Every row gives one point. Two turns around zero, p and q, are shown by what they do to some points. Write where each new point lands after one turn and then the other. Backwards means that the second turn is done in reverse. Each puzzle has new turns, and all numbers are rounded.

Turn p:
-0.005	0.031 -> 0.013	0.029
0.009	0.012 -> 0.014	0.005
0.014	0.015 -> 0.020	0.005
-0.018	-0.058 -> -0.047	-0.039
Turn q:
-0.042	-0.011 -> -0.043	0.006
0.050	0.003 -> 0.047	-0.016
0.010	0.018 -> 0.016	0.013
-0.018	-0.009 -> -0.020	-0.002
Where do these land?
q, then p: -0.023	0.019 -> 0.002	0.030
q, then p: 0.013	0.020 -> 0.024	0.001
q, then p: -0.015	-0.043 -> -0.044	-0.012
p, then q: 0.015	0.039 -> 0.041	0.010
q, then p backwards: 0.010	-0.035 -> 0.016	-0.032

Turn p:
-0.011	0.006 -> -0.012	-0.001
0.029	0.015 -> 0.015	0.029
0.004	-0.040 -> 0.026	-0.030
0.030	0.015 -> 0.016	0.030
-0.051	0.004 -> -0.044	-0.026
Turn q:
0.049	0.007 -> 0.049	-0.004
-0.019	0.008 -> -0.017	0.012
-0.030	-0.016 -> -0.033	-0.009
Where do these land?
p, then q: -0.034	0.005 -> -0.033	-0.008
p, then q: 0.018	0.039 -> 0.002	0.043
q, then p: -0.014	-0.014 -> -0.008	-0.018
q, then p: 0.030	-0.030 -> 0.039	-0.017

Turn p:
-0.031	0.005	-0.012 -> -0.030	0.003	-0.014
-0.024	-0.017	0.046 -> -0.024	0.015	0.047
0.016	0.035	-0.024 -> 0.020	0.013	-0.038
0.046	0.007	0.011 -> 0.047	0.004	0.008
-0.007	-0.031	-0.021 -> -0.013	-0.036	-0.001
Turn q:
-0.038	0.028	0.016 -> -0.019	0.046	0.004
-0.006	-0.023	0.013 -> 0.002	-0.006	0.026
0.005	0.020	0.017 -> 0.015	0.021	-0.007
0.064	-0.008	0.009 -> 0.056	-0.031	-0.015
-0.017	0.016	-0.010 -> -0.019	0.013	-0.010
-0.007	-0.033	-0.044 -> -0.034	-0.044	0.002
Where do these land?
q, then p: 0.020	0.017	0.031 -> 0.038	0.009	-0.011
p, then q: -0.031	-0.028	-0.024 -> -0.034	-0.008	0.033
q, then p: 0.028	-0.029	0.023 -> 0.032	-0.010	0.032
q, then p backwards: 0.002	0.029	0.017 -> 0.008	0.032	0.006
p, then q backwards: -0.019	0.011	-0.047 -> 0.010	0.024	-0.045

Turn p:
-0.016	-0.003	0.034	0.022 -> -0.011	-0.008	0.007	0.041
0.010	-0.062	-0.018	-0.029 -> 0.065	-0.023	-0.012	-0.015
0.042	0.024	-0.007	-0.031 -> 0.001	0.016	0.035	-0.043
0.015	0.011	-0.012	0.019 -> -0.004	0.029	-0.004	-0.002
-0.025	-0.004	-0.012	-0.003 -> -0.005	-0.015	-0.023	-0.002
-0.039	0.007	-0.035	0.005 -> -0.020	-0.009	-0.047	-0.011
0.013	0.028	0.051	0.017 -> -0.027	0.011	0.044	0.032
Turn q:
-0.035	-0.047	-0.014	-0.034 -> -0.060	-0.028	0.012	-0.017
-0.018	0.016	-0.009	0.045 -> -0.004	0.042	-0.013	0.028
0.028	0.031	-0.021	-0.037 -> 0.030	0.005	0.022	-0.046
-0.004	0.032	-0.001	-0.005 -> 0.016	0.018	0.022	0.000
0.004	-0.031	0.004	0.009 -> -0.014	-0.017	-0.024	0.005
0.025	-0.001	0.041	0.021 -> 0.033	-0.020	-0.019	0.030
Where do these land?
p, then q: 0.019	-0.021	-0.003	0.018 -> 0.029	0.012	-0.010	-0.004
q, then p: -0.001	0.076	-0.017	-0.016 -> -0.029	0.011	0.073	-0.005
p, then q: -0.015	-0.031	0.044	0.019 -> 0.004	0.007	-0.050	0.030
p, then q: -0.003	0.007	-0.031	0.013 -> -0.003	0.022	0.015	-0.022
q, then p: 0.005	-0.006	0.039	-0.016 -> 0.034	0.006	0.002	0.026
q, then p: -0.005	-0.025	-0.032	-0.018 -> -0.005	-0.040	-0.012	-0.016

Turn p:
-0.021	0.022	0.023	-0.003	0.051	-0.001 -> -0.034	0.018	0.022	0.026	0.030	0.022
-0.032	-0.061	-0.020	0.003	-0.028	-0.001 -> -0.024	-0.047	-0.005	-0.017	-0.040	-0.036
0.034	0.014	0.008	0.007	-0.002	0.024 -> 0.026	0.002	-0.010	-0.013	0.013	0.030
0.022	-0.012	-0.044	0.036	0.003	-0.016 -> -0.002	0.001	-0.052	-0.018	0.017	-0.028
0.006	0.019	0.020	-0.078	-0.033	0.022 -> 0.031	0.030	0.049	-0.009	-0.056	0.030
-0.024	0.021	0.002	0.031	0.011	-0.003 -> -0.010	-0.007	-0.013	0.038	0.019	0.000
0.016	-0.004	0.011	0.004	-0.002	-0.025 -> 0.013	0.003	0.010	-0.008	0.018	-0.019
Turn q:
0.033	-0.047	0.018	-0.015	0.013	-0.013 -> 0.037	-0.026	0.040	0.000	0.009	-0.021
0.014	0.029	0.038	-0.009	0.000	-0.049 -> 0.027	0.039	-0.010	0.027	0.001	-0.043
0.011	-0.032	0.014	0.016	-0.024	0.029 -> 0.010	-0.016	0.028	0.017	0.013	0.038
-0.036	0.022	-0.047	0.013	-0.017	0.013 -> -0.035	-0.006	-0.040	-0.012	-0.026	0.030
0.017	0.030	-0.010	0.008	0.030	-0.026 -> 0.009	0.009	-0.034	-0.016	0.017	-0.032
-0.019	0.021	-0.025	0.014	0.057	0.014 -> -0.045	-0.011	-0.025	-0.036	0.026	-0.021
-0.018	0.007	-0.015	-0.018	-0.046	0.043 -> -0.016	0.018	0.011	-0.009	-0.031	0.056
-0.002	-0.030	0.028	-0.010	-0.014	-0.012 -> 0.013	-0.006	0.031	0.028	-0.010	-0.007
Where do these land?
q, then p: -0.001	0.059	0.000	0.025	0.006	0.012 -> -0.026	0.040	-0.031	0.027	-0.009	0.014
p, then q: 0.023	-0.038	0.002	-0.014	0.027	0.003 -> -0.019	0.017	0.031	-0.014	-0.025	-0.021
p, then q backwards: 0.006	0.021	0.029	0.026	-0.013	0.046 -> 0.022	-0.026	-0.013	0.037	-0.038	0.013
q, then p: 0.040	-0.024	0.033	-0.007	-0.024	-0.006 -> 0.031	-0.006	0.004	-0.021	0.044	0.022
q, then p: 0.004	0.025	-0.018	-0.002	-0.027	0.017 -> 0.010	0.011	-0.017	0.004	-0.026	0.028
p, then q: -0.042	-0.002	-0.008	-0.026	0.030	-0.019 -> -0.036	0.017	-0.017	0.042	-0.009	-0.007
q, then p: -0.030	-0.041	-0.039	-0.003	0.002	-0.052 -> 0.011	-0.039	-0.007	-0.029	-0.025	-0.060

Turn p:
0.014	-0.040	-0.045	0.019	-0.019	-0.019 -> -0.001	0.040	0.024	0.011	-0.051	-0.001
-0.045	0.004	0.038	0.012	-0.031	-0.015 -> -0.032	-0.037	0.043	-0.016	0.016	0.005
0.013	0.010	-0.041	-0.038	0.004	0.018 -> 0.028	0.008	-0.039	-0.020	-0.027	0.015
0.000	0.050	0.029	-0.028	0.016	-0.013 -> 0.004	-0.017	-0.024	-0.038	0.044	-0.017
0.033	-0.022	0.024	-0.024	0.020	0.037 -> 0.038	-0.024	-0.026	0.038	0.001	-0.018
0.018	0.027	-0.011	0.023	-0.003	0.004 -> 0.012	0.029	0.004	-0.003	0.021	0.016
-0.033	-0.029	0.006	0.037	0.013	-0.013 -> -0.050	0.002	0.019	0.028	-0.005	0.000
Turn q:
-0.018	-0.036	0.003	-0.022	0.000	-0.009 -> -0.019	-0.003	-0.012	-0.037	-0.014	-0.011
-0.008	0.033	-0.019	0.003	0.002	0.013 -> 0.005	0.023	0.024	0.022	-0.005	0.007
0.011	-0.001	0.043	-0.019	-0.014	0.008 -> 0.009	-0.035	0.004	-0.021	0.001	0.029
-0.007	-0.015	-0.003	-0.046	0.015	-0.009 -> -0.031	0.014	-0.001	-0.037	0.001	0.014
0.002	-0.035	-0.015	0.002	-0.040	-0.058 -> 0.034	0.017	-0.042	-0.043	0.012	-0.035
-0.039	-0.009	-0.018	-0.007	-0.012	0.036 -> -0.008	0.011	0.014	-0.001	-0.055	-0.004
0.014	0.045	0.021	0.050	0.051	-0.011 -> -0.008	-0.021	0.034	0.054	0.055	-0.017
0.045	0.018	-0.013	0.038	-0.002	0.030 -> 0.016	-0.004	-0.020	0.062	0.005	0.018
Where do these land?
q, then p: 0.019	0.012	-0.007	-0.008	-0.017	-0.023 -> 0.018	0.014	-0.029	0.000	0.010	-0.002
q, then p: -0.014	0.059	-0.005	-0.015	0.038	0.004 -> -0.018	-0.033	-0.002	0.018	0.060	0.002
q, then p: 0.010	-0.034	0.023	0.028	-0.015	-0.023 -> -0.003	0.027	-0.007	0.002	-0.041	-0.028
q, then p backwards: -0.021	0.072	0.019	0.005	-0.019	0.003 -> 0.030	-0.005	0.017	0.032	-0.063	0.015
p, then q backwards: -0.011	-0.062	0.010	-0.021	-0.003	-0.007 -> -0.035	-0.022	0.009	0.036	0.003	0.039
q, then p: 0.005	0.018	0.021	-0.003	0.011	-0.024 -> -0.007	-0.009	-0.024	0.017	0.009	-0.021
p, then q: 0.002	-0.031	-0.059	0.027	-0.022	0.000 -> 0.058	-0.013	0.028	0.016	-0.023	0.025
q, then p: -0.003	-0.053	0.021	0.004	0.014	0.024 -> -0.022	-0.010	0.020	-0.003	-0.054	0.010
p, then q: 0.014	0.019	-0.023	-0.017	0.014	0.046 -> -0.006	0.026	-0.028	0.039	-0.014	0.022
